Rows are points. The last column is the point's height on a tilted bowl or saddle (a function of degree 2), plus a little noise. Along how many of its main directions does it bend up, bend down or stay straight?
In the rows, 128 means zero.

Points (15 x 4):
[[140 127 133 138]
 [110 114 121 133]
 [162 135 101 143]
 [102 137  95 132]
 [132  87 145 157]
 [165 154  71 157]
 [174 164 134 166]
 [106  86  93 147]
 [119 129 137 135]
 [113 133  83 133]
 [168  92 121 164]
 [ 87 122 162 158]
 [139  93 167 173]
 [163 129 161 169]
 [172  90 132 173]]
Directions: 3 up, 0 down, 0 straight

Points (24 x 5):
[[111 101  93 158 106]
 [ 99 112 200 141  93]
 [173 157 146 151 110]
 [114  96  93 127 103]
 [121 128 105 160 117]
 [165 130 112 147 112]
 [177 130  91 122  95]
 [ 99 139  98 157 111]
 [121 187 142 125 102]
 [134 120  77 172  97]
 [108 158 124 125 113]
 [125 132  93 137 112]
 [162 158 126  93  97]
 [115 107  97 143 110]
 [125 125 104 114 111]
 [148  94  76  89  70]
 [ 98 161 122 175 109]
 [116 132  88  62  66]
 [119 155 142 145 118]
 [ 74 104 144 136 108]
 [162  95 193 133  91]
 [108 116 109 139 116]
 [ 90 122 142  96 101]
 [127 126 129  86 101]]
Directions: 0 up, 4 down, 0 straight

Points (38 x 7):
[[137 141 163 106 116 186 126]
 [168 172 120 106 139 174 106]
 [137 133 102 137 149 148 113]
 [125 126 104 103 119 165 118]
 [145 117 178 106 171 132 112]
 [142 141 126 107 139 129 134]
 [108 145 100 121  83 123 118]
 [117  97 128 129  80 135 129]
 [117 123 140  99 116 165 135]
 [146 143 165 142 104 154 132]
 [128 109 142  95 156 172 114]
 [110 157 144 161 177 127 100]
 [117 124  87  96 141 115 106]
 [149 137 156 141 126 129 135]
 [153 118 137 137 150 140 122]
 [105 111 111 161 149 122 109]
 [112  69 145 158 120 103 111]
 [163 118 128 181 139 142  88]
 [185  76 141 125 179 144  63]
 [171 141 121 143 162 123 101]
 [104  72 153 186 104  78  91]
 [150 160 153 164 117 162 108]
 [149  97 110 109 124 134 115]
 [ 71  72 171 129  64 110 114]
 [150  67 157 132 109 152 111]
 [129 142 146 133 113 154 137]
 [124 139  97 101  36  94  74]
 [148 116 102 128 105 135 116]
 [107 108 127 141  98 139 130]
 [156 105  84 136 134  45  40]
 [143 126 106 101 134 111 119]
 [110 124 124  89 114  92 128]
 [135 117  86 126 143 134 106]
 [ 99 131 103 113 142  54  91]
 [170 126 141 132 171 119 101]
 [ 85 159 127 136 142 101 123]
 [108 118 140  84  37 108 111]
 [167  96 119 154 173 176  67]]
Directions: 0 up, 6 down, 0 straight

Points (38 x 7):
[[125 161  86 149 104 161 119]
 [170 129  70  94 109 113 142]
 [123 108  91 128 156 184  99]
 [114 113 120  85 121 128 140]
 [128  90  98 105 142 154 135]
 [ 93 119 145 119 130  79 136]
 [127 137 198 124 155 132 101]
 [132 109 178 173  74 130 175]
 [127 117 114 141 115 126 159]
 [102 140 154 158 124 198 120]
 [179 143 113 129 146 124 105]
 [130 152 117  87 166  79 113]
 [127 133 135 151 126 143 140]
 [160 108 130 112 194 133  65]
 [135 135 132 133 167 112 108]
 [134 163 154 126  89 109 140]
 [108 147 165 118 103  96 142]
 [118 128 102 116  81  88 156]
 [155 179 137  42 177 159  79]
 [141  91 135  93 155 117 115]
 [107 112 102 115 176 134  87]
 [136 190 157 116 177 136  75]
 [127 130 112  78 159 128 115]
 [159 128 157 115  53  58 106]
 [133 108 129 117 122 124 151]
 [188  81 171 131 165 130  50]
 [149 143 126 156 121 114 138]
 [113 102 123  86 101 117 146]
 [ 75 117 114 121 105 165 132]
 [157  82 147 114 133 155 118]
 [159 109  89 171 104 137 156]
 [153  93 128 100 161 108 116]
 [144 175 148 127 149 113 109]
 [145 118 116 135 133 159 134]
 [151 107 132 116 122 159 140]
 [160  76 167 151 103 143 137]
 [107 135 120 163 133 106 135]
 [108 124  81 152 166 125  84]]
Directions: 0 up, 3 down, 3 straight
